Each row of a before or after table is a point. The points were changed in one or more steps. Then noise was added and the rows were shuffled. The steps act on how far a point lies along the listed directions, d1 being the first. Write out the steps. A step turns or swaps two directions, mirrors them in a line or flattens them onto one, adds a multiple of one to another, or multiplies one. Angles are multiples of 10 degrees, from the lower direction toward the higher: turns from -170 to 170, lines from 10 to 170 but not 90. Use the fewest steps. Two steps may share a direction if one is a turn and the other turns, adds or multiplies; they go together, in the order done. Otherwise the lowest direction goes first.

Directions:
(1): [0.47 0.40]
(2): [-0.40  0.47]
Before (12 x 2):
[[-0.42  0.26]
 [ 0.64 -0.14]
 [-0.48  0.40]
 [ 0.69  0.46]
 [-0.37 -0.13]
 [-0.44 -0.19]
 [ 0.42  0.82]
 [ 0.57  0.25]
 [ 0.34  0.40]
 [ 0.79 -0.26]
 [ 0.25  0.23]
 [-0.13 -0.05]]
After (12 x 2):
[[ 0.08  0.14]
 [ 0.06 -0.33]
 [ 0.40  0.23]
 [ 0.57  0.24]
 [ 0.47 -0.73]
 [ 0.06 -0.78]
 [ 0.07  0.38]
 [-0.64 -0.54]
 [ 0.03  0.48]
 [-0.06 -0.60]
 [ 0.15 -0.44]
 [-0.45 -0.45]]
Steps: turn d1 and d2 by -120 degrees

Directions:
(1): [-0.52  0.78  0.16  0.42 -0.06  0.25]
(2): [ 0.57  0.21 -0.39 -0.03 -0.15  0.78]
(3): [ 0.59  0.03  0.69  0.45 -0.33 -0.13]
(4): [ 0.33  0.50 -0.56  0.06 -0.18 -0.67]
(5): [ 0.30  0.16  0.06  0.21  0.99 -0.03]
Before (14 x 6):
[[-0.51  0.22 -0.09 -0.08  0.04  0.77]
 [-0.19 -0.21  0.05 -0.18 -1.06  0.14]
 [-0.11 -0.31  0.51  0.05 -0.10 -0.10]
 [-0.44  0.45 -0.32 -0.16 -0.92  0.23]
 [ 0.16  0.18 -0.36  0.31  0.31  0.74]
 [-0.11  0.63  0.41  0.08 -0.06 -0.31]
 [-0.82 -0.25  0.20  0.20 -0.90  0.32]
 [ 0.38 -0.22  0.04  0.33 -0.53  0.15]
 [-0.10 -0.19 -1.02 -0.50 -0.12  0.90]
 [-0.21 -0.74 -0.20 -0.47 -0.74  0.05]
 [ 0.28  0.64 -0.14  0.40  0.57 -0.49]
 [-0.65  0.63 -0.56 -0.08 -0.25 -0.74]
 [-0.25  0.26 -0.27 -0.47 -0.29  0.82]
 [ 0.00 -0.26 -0.44 -0.26 -0.23 -0.28]]
After (14 x 6):
[[ 0.02 -0.11 -0.34  0.10 -0.30  0.83]
 [-0.35 -0.63 -0.14 -0.35 -0.37 -0.78]
 [-0.16  0.01 -0.42 -0.09 -0.10 -0.49]
 [-0.51 -0.35  0.35 -0.11 -0.64 -0.56]
 [ 0.28  0.84 -0.15  0.47  0.36  0.30]
 [-0.90 -0.70  0.53  0.14 -0.26 -0.23]
 [-0.99  0.15  0.19 -0.11 -0.62 -0.12]
 [ 0.14 -0.34  0.43  0.04  0.18 -0.23]
 [-0.11  0.53  0.57  0.09  0.19  0.06]
 [ 0.15 -0.22  0.12  0.33 -0.61 -0.17]
 [-0.52 -0.38 -0.93 -0.62 -0.65  0.35]
 [-0.54 -0.29  0.01 -0.32 -0.08  0.65]
 [-0.56 -0.15 -0.06 -0.63 -0.52  0.43]
 [-0.94  0.78 -0.16  0.17  0.30 -0.36]]
Steps: turn d1 and d4 by -40 degrees; turn d2 and d5 by -50 degrees

Directions:
(1): [ 0.69  0.26  0.01  0.28 -0.24 -0.15  0.28 -0.94 -0.13  0.13  0.64]
(2): [-0.63  0.17 -0.10 -0.64 -0.03  0.08  0.78 -0.53 -0.19 -0.55 -0.14]
(3): [ 0.58 -0.41  0.08 -0.39  0.31  0.09 -0.32 -0.57 -0.27  0.06 -0.92]
(4): [-0.33 -0.38 -0.53  0.16 -0.20  0.80 -0.29 -0.51  0.71  0.14  0.08]
Before (13 x 11):
[[ 0.04  0.14  0.07  0.19  0.13 -0.27 -0.02  0.05 -0.12 -0.03  0.10]
 [ 0.22 -0.08  0.10  0.62 -0.05  0.13 -0.46  0.19  0.31  0.33  0.50]
 [ 0.18  0.29 -0.14  0.28 -0.18  0.15  0.23 -0.59  0.18  0.04  0.36]
 [ 0.26 -0.30 -0.49 -0.13 -0.17  0.60 -0.22 -1.01  0.04  0.13 -0.28]
 [ 0.21 -0.21 -0.15  0.01 -0.34  0.44 -0.23 -1.20  0.53  0.12  0.22]
 [-0.43 -0.15 -0.16  0.02  0.01  0.19 -0.20  0.47  0.35 -0.17 -0.02]
 [-0.23  0.11 -0.14  0.01 -0.16 -0.03 -0.25  1.02  0.06 -0.10  0.43]
 [-0.28 -0.08 -0.12  0.01 -0.11 -0.12 -0.09  0.33  0.32 -0.17  0.25]
 [ 0.25 -0.31 -0.23 -0.01 -0.05  0.34 -0.19 -0.74  0.43 -0.02 -0.05]
 [-0.07 -0.01  0.15 -0.01 -0.03 -0.18 -0.49  0.93  0.17  0.30 -0.13]
 [-0.27  0.28 -0.13  0.66 -0.20  0.02  0.00  0.67  0.24  0.36  0.53]
 [ 0.16  0.02 -0.03 -0.01  0.00  0.05  0.04 -0.37 -0.06  0.05 -0.11]
 [ 0.20  0.07 -0.64 -0.17  0.06  0.55  0.51 -1.41  0.31 -0.12  0.05]]
After (13 x 11):
[[-0.26  0.03 -0.12  0.13 -0.07  0.16 -0.05  0.22  0.18  0.02  0.08]
 [ 0.21 -0.37 -0.29 -0.09  0.06  0.45 -0.28 -0.71  0.31 -0.07 -0.25]
 [-0.77 -0.53 -0.71  0.27 -0.28  1.02 -0.42 -0.24  1.27 -0.01  0.26]
 [ 0.06  0.30  0.21  0.06  0.17 -0.50  0.18  0.08 -0.36 -0.20  0.03]
 [-1.13 -0.51 -0.81  0.42 -0.65  1.39 -0.63 -0.52  1.70  0.22  0.67]
 [ 0.71  0.07 -0.02 -0.53 -0.04 -0.16  0.15 -0.61 -0.60 -0.26 -0.02]
 [-0.23  0.19 -0.32  0.49 -0.28  0.44  0.01 -0.19  0.60  0.09  0.59]
 [ 0.24  0.22 -0.16  0.02 -0.14  0.11  0.53 -1.04 -0.20  0.07  0.06]
 [ 0.18  0.12  0.25 -0.77  0.09 -0.34  0.30 -0.37 -0.49 -0.12 -0.58]
 [-0.63 -0.33 -1.17  0.91 -0.25  1.28 -0.64  0.14  1.63  0.48  0.66]
 [-1.05 -0.50 -1.08  0.34 -0.48  1.41 -0.64 -0.01  1.19  0.24  0.23]
 [ 0.32 -0.22 -0.15 -0.12 -0.08 -0.04 -0.14 -0.54  0.17 -0.10  0.01]
 [-0.47 -0.04 -0.15 -0.16 -0.13  0.49  0.42 -0.86  0.24 -0.29  0.28]]
Steps: mirror d1 and d3 in the line at 140 degrees; multiply d2 by -1; multiply d4 by 2.5
